Rows are points. Each copy is the shape, with its points in the same order, turned, moved and blurred by noise. Some copies are also mirrored. Which?

Shape (9 x 3):
37	38	-21
-31	7	-22
91	-1	-31
-32	0	-14
-22	15	-20
-39	14	-31
-8	8	-24
-36	0	18
-37	15	-8
Copy 1 (9 x 3):
-36	26	-46
-1	-36	-24
-3	74	-61
3	-32	-8
-15	-32	-24
-9	-50	-25
-2	-14	-25
-8	-27	21
-12	-39	-4
Copy 1 is: only turned
Copy 2 (9 x 3):
15	5	-52
-11	-33	6
74	30	-47
-11	-28	16
-9	-26	-3
-15	-50	5
4	-20	-6
-31	-6	26
-27	-28	4
Copy 2 is: only turned

Shape (11 x 6):
3	10	-3	-19	9	-31
4	17	-36	8	0	-12
-5	10	-1	-6	-8	31
67	5	-121	0	-19	11
-5	19	0	29	2	-32
-5	-14	-7	-38	-3	17
31	9	-1	22	-1	-11
12	-64	-14	27	-6	-30
-8	18	-37	1	-24	-28
30	1	1	11	-27	7
-7	-38	-19	31	-4	80
Copy 1 (11 x 6):
-10	20	9	-9	21	28
25	2	-11	-11	-1	20
0	2	4	26	-16	-4
68	4	-3	-88	-67	-19
15	-2	-20	4	36	23
-34	12	20	6	-27	5
21	2	6	-6	24	-14
-34	-31	-24	-43	29	-19
12	19	-28	-16	-5	29
5	17	-5	3	6	-33
-12	-53	-15	31	-46	-50
Copy 1 is: only turned
Copy 2 (11 x 6):
-26	12	-4	26	12	-7
-6	3	-33	39	4	-23
11	-17	-8	-2	-26	3
36	41	-119	23	-10	-51
-30	-23	-18	41	14	-24
18	7	-6	-9	-10	20
-23	-18	-27	11	3	-34
-12	-6	-23	-13	71	-10
-9	-11	-39	50	8	1
-25	-20	-44	-18	-9	-13
62	-53	-22	-36	0	-18
Copy 2 is: only turned
Copy 3 (11 x 6):
-24	5	12	15	-7	-32
-1	-18	29	23	-29	-8
-26	-23	18	-19	-11	17
35	-113	8	52	-50	-21
11	26	31	10	-18	-7
-46	-33	8	-1	12	-1
21	-3	1	-2	-15	-10
29	-10	12	40	50	3
-3	-19	53	21	-20	-25
16	-24	12	-22	0	-10
-1	-55	11	-14	12	81
Copy 3 is: only turned

Shape (14 x 8):
7	19	18	25	2	44	-1	-10
-13	-42	31	20	4	40	24	-39
-18	-13	-20	-56	-19	-48	-17	-39
-4	24	-5	20	27	-15	-5	15
0	-3	-9	68	12	24	-9	-43
24	15	70	11	-20	30	-25	-9
55	2	24	11	6	20	-27	-18
35	1	-4	-33	-15	-45	42	-2
-4	-15	-29	35	54	-38	-11	-6
47	21	-21	36	-2	15	7	-19
4	35	32	-20	28	-51	-21	53
-6	-14	20	25	-45	13	-11	13
3	-11	55	-1	10	41	-19	-12
14	-36	42	-48	9	35	-25	22
Copy 1 (14 x 8):
10	3	-6	11	-31	-7	-12	35
5	-4	28	56	-34	22	-8	0
-11	-11	59	-24	87	14	-26	13
-14	-6	-17	-2	18	-45	10	26
-18	23	-10	65	-11	0	3	51
-10	-18	26	1	-54	-14	-59	36
9	29	12	13	-13	-24	-49	25
38	-34	37	4	54	-46	-22	2
-30	35	-8	33	43	-42	14	-2
30	9	-14	27	10	-27	-23	46
-40	-34	5	-49	18	-86	-8	10
-15	-49	-10	18	-10	12	-33	10
-13	3	26	-2	-49	9	-27	4
12	1	26	-41	-26	-1	-44	-38
Copy 1 is: mirrored
Copy 2 (14 x 8):
0	19	26	23	-21	12	8	-32
-5	11	-41	16	-28	37	41	-41
69	-22	-50	-36	-36	-1	-27	24
22	-38	21	1	16	7	2	-10
44	-1	20	19	0	49	45	-46
-17	-4	30	30	-77	5	13	-16
25	-17	30	10	-61	-17	27	-42
5	-31	-9	-74	-28	-17	-1	-7
54	-67	-4	-3	28	14	25	-25
38	3	44	-25	-18	3	30	-46
0	-80	24	1	-18	-32	-30	22
11	8	14	8	-35	16	39	25
-10	-10	-7	45	-50	4	10	-25
-15	-16	-40	35	-51	-48	7	-7
Copy 2 is: mirrored
